Each row is a point. The points of each table are mixes of a few directions, plus a little noise. How many directions does each table use, and how many do they share? Where both have some left over, give the other angles between the two spaces (their principal angles), to ten degrees, smallest first.

First (6 x 3)
[[ 41  -2  -1]
 [-84  27  61]
 [ 17 -26 -61]
 [ 43   4  13]
 [ 10  -4 -10]
 [-27   0  -2]]
Second (4 x 3)
[[ -4 -15   0]
 [ 11  47   5]
 [ 12  55   5]
 [-20 -87  -8]]
Directions: first 2, second 1, shared 0; angles 60

First (10 x 8)
[[ 27 -20   9  69 -23 -84  48   2]
 [ -9 -15 -35 -31  13   6 -22  33]
 [ -4  34 -12 -22   0  68  63 -42]
 [ 19  14 -22  11   2  16  79 -39]
 [ 30 -31 -43   2  34 -37 -17   7]
 [-14   4  28  15 -25 -12   0  13]
 [-39  13  38  12 -57  -3  26  37]
 [  4  11 -19 -53  49  63 -53 -31]
 [  7  14  67  26   3  -8 -59 -37]
 [-22 -23 -13 -29   3 -10 -64  58]]
Second (10 x 8)
[[-35  18 -10 -44 -11  57   7  18]
 [ -6   5 -22 -23   6  29  15   0]
 [ 86 -36 -40  63  51 -88  27 -55]
 [-15   3  28   6 -17  -7 -21  13]
 [-39   9  80  17 -47 -16 -57  34]
 [-48  20  27 -33 -31  46 -20  33]
 [  0  -3  37  29 -13 -35 -25   5]
 [-17   4  30   1 -18  -2 -22  15]
 [ 30  -7 -65 -16  37  18  44 -26]
 [ 46 -14 -66   0  44  -4  47 -38]]
Directions: first 4, second 2, shared 2

First (11 x 12)
[[ 14 -80  41  52  30  -2 -25  43  82   5  -2  12]
 [ -2  18  -8  -9  -9  -2   7  -8 -18  -3   0  -4]
 [ 13  41 -24  -7 -45 -26  37   1 -38 -29  -5  -7]
 [ 10 -64  32  41  25  -2 -20  34  65   2  -1  12]
 [-25  13  -4 -30  29  31 -26 -34 -21  30   7  -2]
 [ 23 -53  24  46   1 -20   1  44  60 -16  -7   9]
 [  4  42 -23 -15 -36 -16  28  -8 -40 -18  -4  -6]
 [-28   4   2 -30  37  37 -32 -34 -13  36   9   0]
 [ -5  14  -8 -12  -2   4   3 -11 -15   2   2  -2]
 [-11  60 -31 -39 -23   2  18 -34 -62  -2   1 -11]
 [  5   3  -1   3  -9  -8   7   5  -2  -7  -1   0]]
Second (11 x 12)
[[-17  -7   7  12   0   9  -9  14  -2   1  -6   9]
 [ 82  25  22 -12  -5 -50  10 -58  22  -4   9   4]
 [ 39   8  20 -21   4 -29 -23 -32  10  -8 -50  28]
 [-79 -21 -13  28   0  47  -5  57 -20   5   9  -5]
 [-16 -17  27  -9  13  -2 -60   4   2  -8 -95  56]
 [ -8  31  -8  23 -29   2  34   3 -23   1  53 -19]
 [-33  -9 -38 -37  10  20  -1  17 -23  -4 -34 -13]
 [ 46   0   9 -28  11 -26 -13 -34  18  -5 -32  12]
 [ 10  10 -17  -8  -4  -2  23  -7  -5   0  29 -23]
 [ -5  11  -2  31 -15   9  34  11  -1   8  72 -27]
 [-17 -30  -5  22  15  22  11  25  22  15  46 -24]]
Directions: first 2, second 4, shared 1; angles 70
